Each row of a before or after table is a point. The points were changed in one or more steps. Then noise was added and the rows were shuffled. The steps act on how far a point lies along the listed directions, d1 being the first. What was done? A step turns or swaps two directions, mirrors them in a line or flattens them onto one, adds a multiple of one to another, or multiplies one. Angles are multiples of 10 degrees, from the lower direction toward the higher: turns from -170 to 170, lines from 10 to 170 but not 90. Use the fewest steps. Two steps may share a direction if one is a turn and the other turns, adds or multiplies; they go together, in the order done. Otherwise the lowest direction goes first.
In the rows, zero is written as 100.

Directions:
(1): 52 114
(2): 114 148
Before:
52 114

90 27

43 107

148 87

116 139

90 63

94 81

124 152

86 104

121 76
After:
145 127

79 88

36 107

159 139

39 39

82 104

60 69

106 79

145 87

54 113
Steps: add -0.7 times d2 to d1

Directions:
(1): 69 145 110 116 111 35 146 113
(2): 55 127 136 141 85 135 64 139
(3): 97 151 120 51 126 151 132 86
(4): 138 133 66 79 122 89 68 165
(5): 165 94 168 125 110 95 114 111
Before:
61 134 94 121 104 63 71 127

122 42 121 112 101 90 144 56

130 45 105 97 92 92 104 76

92 75 155 105 86 119 110 60

132 60 142 158 82 108 47 146

82 134 144 140 90 79 93 130

106 110 141 133 107 123 58 127

87 44 76 77 91 108 114 36

122 113 102 108 103 99 69 139

81 121 81 119 83 35 116 81

143 91 131 124 105 54 139 94
After:
69 52 159 102 78 109 148 5

146 96 138 121 96 71 100 106

169 74 124 118 111 46 108 125

74 97 88 134 66 69 83 80

7 66 107 110 74 124 124 24

160 105 134 107 128 84 94 113

116 64 65 91 94 58 130 61

72 63 87 89 88 82 123 59

157 126 84 87 119 76 74 159

50 30 95 106 85 95 161 8

118 119 116 127 108 74 53 146
Steps: flatten d1 and d3 onto the line at 110 degrees; turn d2 and d5 by 70 degrees; multiply d4 by 2

Directions:
(1): 95 138 86 113 35 138 52 120 157 70 77 101
(2): 45 119 131 110 118 116 130 97 95 15 137 78
Before:
100 107 112 99 99 110 101 107 99 69 118 94

83 107 102 110 111 92 104 94 90 75 116 93

81 114 98 102 71 113 80 108 120 67 102 108

81 124 86 113 77 104 91 89 110 66 105 90

104 123 85 117 47 157 60 115 156 95 76 99

81 103 105 97 105 107 100 89 91 63 103 84

75 103 110 96 121 106 105 104 84 78 112 99

113 120 96 91 90 116 81 110 102 104 89 97

96 107 102 110 112 106 111 99 98 82 112 99

133 96 79 111 77 97 65 102 110 132 75 117

95 109 102 94 120 117 102 100 104 100 116 91

170 97 64 97 70 96 61 100 122 180 67 124

132 99 90 93 81 85 61 101 115 141 87 107

85 104 117 109 112 99 112 90 95 73 116 84
After, 14 rows:
98 92 88 102 120 73 119 77 71 109 114 95

123 88 101 90 110 92 101 102 86 117 111 102

119 95 91 105 111 96 102 100 95 118 100 108

73 114 113 121 100 112 102 97 99 41 116 92

61 146 121 120 87 138 108 100 126 5 131 81

95 114 109 90 115 108 105 104 83 84 109 88

67 83 130 108 156 116 154 82 68 70 139 80

74 121 123 103 95 104 89 99 114 49 126 84

122 89 95 102 104 86 95 92 95 134 94 99

109 91 90 92 108 97 85 105 89 130 88 113

114 82 90 89 112 85 96 87 79 120 87 96

88 80 109 91 126 77 121 91 69 100 120 108

114 93 84 105 107 81 90 96 90 124 98 105

109 103 93 91 117 113 94 101 106 121 108 97
Steps: turn d1 and d2 by 140 degrees

Directions:
(1): 142 131 107 111 96 147 89 129 136 120 118 36 94 70 104 12 115 99 152 68
(2): 35 142 111 97 121 94 80 131 50 120 91 80 126 179 145 61 134 59 92 108
(3): 58 99 125 107 107 190 114 66 136 64 77 130 112 109 143 116 135 142 148
 135
(4): 86 93 32 177 140 91 64 123 126 43 76 63 127 92 125 96 52 112 82 123
(5): 103 82 99 141 83 110 28 55 86 121 117 147 64 134 51 49 76 87 127 157
(6): 119 85 87 113 37 85 92 151 92 73 28 71 60 125 65 111 173 127 104 125
Before (12 x 20):
110 95 93 108 108 93 117 88 98 115 105 120 104 85 119 124 84 104 89 112

84 85 96 116 101 105 82 84 120 100 76 120 102 119 80 98 95 113 117 126

110 93 69 117 101 39 72 121 74 120 129 63 96 107 77 68 59 70 75 85

105 108 87 105 131 50 85 104 79 128 138 92 115 114 104 78 52 62 78 74

66 109 89 108 134 84 81 104 90 94 104 101 120 122 112 100 84 83 81 89

115 75 85 144 111 170 71 64 137 53 79 124 77 80 90 90 92 133 134 146

65 88 100 106 137 93 86 67 80 99 124 144 90 130 106 131 70 95 88 131

104 84 98 114 112 149 78 73 138 76 105 124 100 100 107 104 88 140 136
 121

120 98 98 103 94 49 75 109 72 156 141 95 90 114 69 62 78 61 83 81

75 99 99 107 113 114 72 90 84 111 107 106 110 135 99 72 83 86 84 105

109 111 120 102 88 67 86 113 67 119 112 80 99 106 91 77 103 68 90 91

60 77 108 102 110 61 85 90 77 70 90 136 106 148 101 129 95 87 64 119
After:
32 98 109 97 124 56 89 111 63 70 83 124 122 168 125 126 106 72 56 115

48 126 99 98 124 106 94 134 68 97 82 71 134 158 136 82 115 80 73 88

99 115 93 87 105 56 110 142 80 128 110 64 117 115 114 91 113 72 80 63

81 129 124 94 99 69 98 128 60 118 104 68 120 124 120 77 116 59 87 88

43 120 95 109 125 84 63 119 67 102 86 92 119 165 122 83 112 69 81 102

86 117 85 104 115 57 84 133 72 116 101 75 118 150 113 73 102 66 82 89

56 105 96 96 132 78 112 115 83 79 96 103 102 129 132 152 106 102 74 111

132 74 85 105 108 134 109 87 162 55 98 103 98 58 101 133 82 163 124 93

89 92 86 101 117 95 109 99 135 89 72 100 122 98 105 118 89 115 98 96

92 102 76 110 110 55 88 133 75 108 112 53 107 117 103 76 84 78 75 84

154 64 69 122 121 155 125 82 170 25 81 99 95 3 97 145 76 160 108 97

123 88 91 117 92 96 113 82 105 113 101 127 89 76 101 129 90 115 95 119
Steps: multiply d2 by 2.5; multiply d3 by 0.7; mirror d4 and d5 in the line at 10 degrees; multiply d6 by 0

Directions:
(1): 98 69 79 85 113 123 55 74 150 101 79 111 26 184 80 131 50 84 125 82 79
 111 135 94 107 115 133 120 74 129 51 14 103 112 87 51 108 116 142 79
 107 119 96 129 69 115 136 37 105 130 93 118 134 150 86 99 96 131 75 82
 103 100 118 99
(2): 33 113 90 34 110 89 83 88 78 154 105 66 99 113 101 77 76 103 91 141 65
 102 54 106 126 111 122 103 147 66 147 73 118 147 128 112 116 99 92 118
 140 95 145 135 89 110 43 72 84 79 130 163 130 81 148 105 11 104 61 102
 114 80 80 101
(3): 76 140 103 154 43 63 82 106 74 115 63 83 86 114 121 128 105 78 195 65
 120 93 127 47 50 101 89 118 111 80 133 50 102 123 74 92 70 70 135 141
 142 124 77 135 101 116 110 146 87 96 68 79 121 69 123 96 85 75 141 142
 117 63 53 125
Before (10 x 64):
137 69 116 85 139 129 135 102 104 82 138 120 124 52 81 81 120 109 13 118
 115 105 84 151 122 100 84 79 96 106 77 176 89 71 125 119 119 137 73 69
 65 76 127 66 118 80 103 83 116 93 105 94 69 100 82 99 137 106 92 67 96
 136 117 88

134 95 105 108 96 106 119 121 101 89 103 99 120 61 104 105 118 112 89
 109 105 91 109 120 92 94 89 90 115 113 105 131 102 85 103 117 99 108 88
 87 74 88 91 80 109 92 97 113 100 101 100 81 82 104 98 102 118 94 107 82
 93 116 109 92

130 72 100 67 137 120 143 94 120 64 129 124 146 44 79 65 113 125 5 129
 102 93 87 148 122 88 91 67 87 114 81 188 95 73 116 120 135 133 54 67 51
 63 104 63 101 87 98 84 100 79 120 95 64 123 78 108 147 114 91 66 99 136
 123 79

77 122 92 74 100 101 117 105 71 130 108 91 123 71 105 78 126 121 75 121
 98 98 48 102 106 97 96 86 123 77 135 129 109 117 117 129 100 96 60 124
 105 80 115 98 111 102 74 111 84 80 112 130 100 71 128 90 72 108 93 104
 96 88 80 112

78 121 90 76 84 97 83 104 83 113 94 91 95 98 90 109 90 95 101 110 86 84
 80 113 106 105 91 116 117 92 122 93 100 112 120 91 101 109 86 111 115
 98 115 109 93 100 77 82 90 92 111 128 121 82 126 104 68 95 92 107 102
 82 88 102

87 70 108 17 157 131 95 97 116 124 121 100 93 109 73 92 81 125 29 152 62
 117 54 151 160 116 111 93 107 96 89 106 117 110 136 113 135 141 73 64
 92 90 132 104 91 90 68 40 108 105 125 159 101 131 111 108 65 134 43 65
 101 115 135 83

53 95 81 42 107 101 52 62 91 141 101 87 61 161 101 90 63 95 101 120 63
 117 72 108 126 114 129 128 124 73 110 55 129 150 110 80 121 115 119 115
 156 108 130 130 81 113 71 38 84 102 134 164 135 105 133 115 26 118 47
 99 107 93 100 107

50 88 86 33 137 85 83 72 95 144 110 76 84 122 85 74 59 107 87 137 62 118
 63 111 129 113 122 115 123 81 119 66 106 131 140 103 115 100 97 107 117
 105 148 126 91 110 53 60 87 96 140 158 134 91 146 100 21 124 49 103 103
 101 90 101

41 129 117 52 84 83 112 105 43 142 99 60 140 59 117 78 108 124 93 146 83
 87 50 101 96 106 105 80 141 46 170 134 110 137 114 135 117 91 67 127
 134 107 140 119 113 94 32 124 81 67 115 132 103 59 138 103 25 85 102
 132 116 69 67 94

92 87 103 80 123 91 114 103 103 105 113 93 104 94 97 98 95 93 73 105 104
 99 99 113 114 97 107 80 93 94 95 96 100 107 116 97 103 101 94 85 93 94
 107 96 93 89 101 93 99 94 117 126 87 115 97 101 91 96 80 102 98 105 98
 94
After (10 x 64):
76 78 77 60 106 112 42 57 116 123 94 102 35 187 94 109 53 88 114 99 68
 119 101 103 119 114 132 136 98 96 76 33 125 140 96 57 117 120 138 102
 145 115 112 129 76 115 103 27 92 119 121 148 137 129 113 113 56 129 52
 94 103 100 114 106

130 87 85 119 98 127 93 93 129 86 84 127 61 131 86 124 104 102 107 71
 111 105 115 91 88 101 105 102 63 129 58 79 97 90 82 77 93 108 103 93 79
 100 73 93 96 106 151 82 100 121 80 91 104 129 78 84 141 131 105 88 89
 102 109 112

97 75 105 59 131 125 77 95 127 113 96 106 61 140 76 122 74 108 86 117 76
 118 94 123 129 117 109 106 88 108 73 62 113 110 111 90 117 133 104 68
 102 109 106 119 83 100 102 50 108 118 99 135 112 137 103 105 85 129 66
 77 105 102 124 94

126 90 100 101 108 104 130 96 115 66 107 121 132 59 87 85 113 112 58 105
 115 91 111 120 94 88 86 78 84 112 86 155 93 81 97 109 118 118 79 83 70
 78 86 78 99 95 115 105 95 82 99 77 77 113 84 106 149 103 114 84 107 120
 104 92

132 63 102 119 91 133 74 83 144 68 67 123 41 156 86 149 71 99 131 69 101
 99 158 90 75 112 121 102 40 135 34 58 89 86 60 50 106 118 133 69 87 140
 75 108 85 99 157 73 109 140 69 72 106 154 53 96 142 124 118 100 100 99
 121 90

103 103 87 93 88 110 72 97 111 91 86 110 67 123 80 129 79 87 109 88 91
 88 110 110 101 105 95 121 89 117 85 74 95 99 105 67 99 118 104 94 101
 108 96 102 86 100 113 67 98 111 99 113 120 109 103 101 101 106 95 96
 100 91 105 101

95 88 103 93 116 91 109 104 106 100 106 97 94 105 99 106 95 86 90 95 107
 99 112 104 107 97 108 84 87 98 89 83 98 106 108 89 99 99 104 86 96 98
 99 101 90 90 112 95 101 102 110 119 91 118 94 99 100 95 85 105 98 101
 97 99

90 64 80 72 133 102 62 63 141 111 89 103 36 169 73 112 42 91 121 94 73
 124 119 98 113 116 129 128 76 120 59 22 97 112 111 62 107 106 134 87 99
 123 114 126 77 114 115 42 100 130 113 128 138 132 108 98 74 138 62 95
 97 110 110 103

132 83 117 113 114 116 125 104 98 83 119 117 111 65 88 98 118 98 58 97
 126 103 102 127 98 99 80 89 95 102 84 150 88 78 109 111 106 126 94 85
 81 88 112 82 117 87 115 99 111 97 88 81 79 92 86 95 139 96 111 85 103
 120 99 99

134 99 105 116 91 105 117 122 100 90 98 99 116 63 105 111 119 107 100
 102 107 91 114 114 86 93 88 91 115 114 106 125 99 86 100 116 95 106 91
 92 78 90 86 82 108 93 103 116 101 102 97 78 84 102 97 101 117 93 112 84
 94 113 104 95
Steps: swap d1 and d2; multiply d3 by 0.4
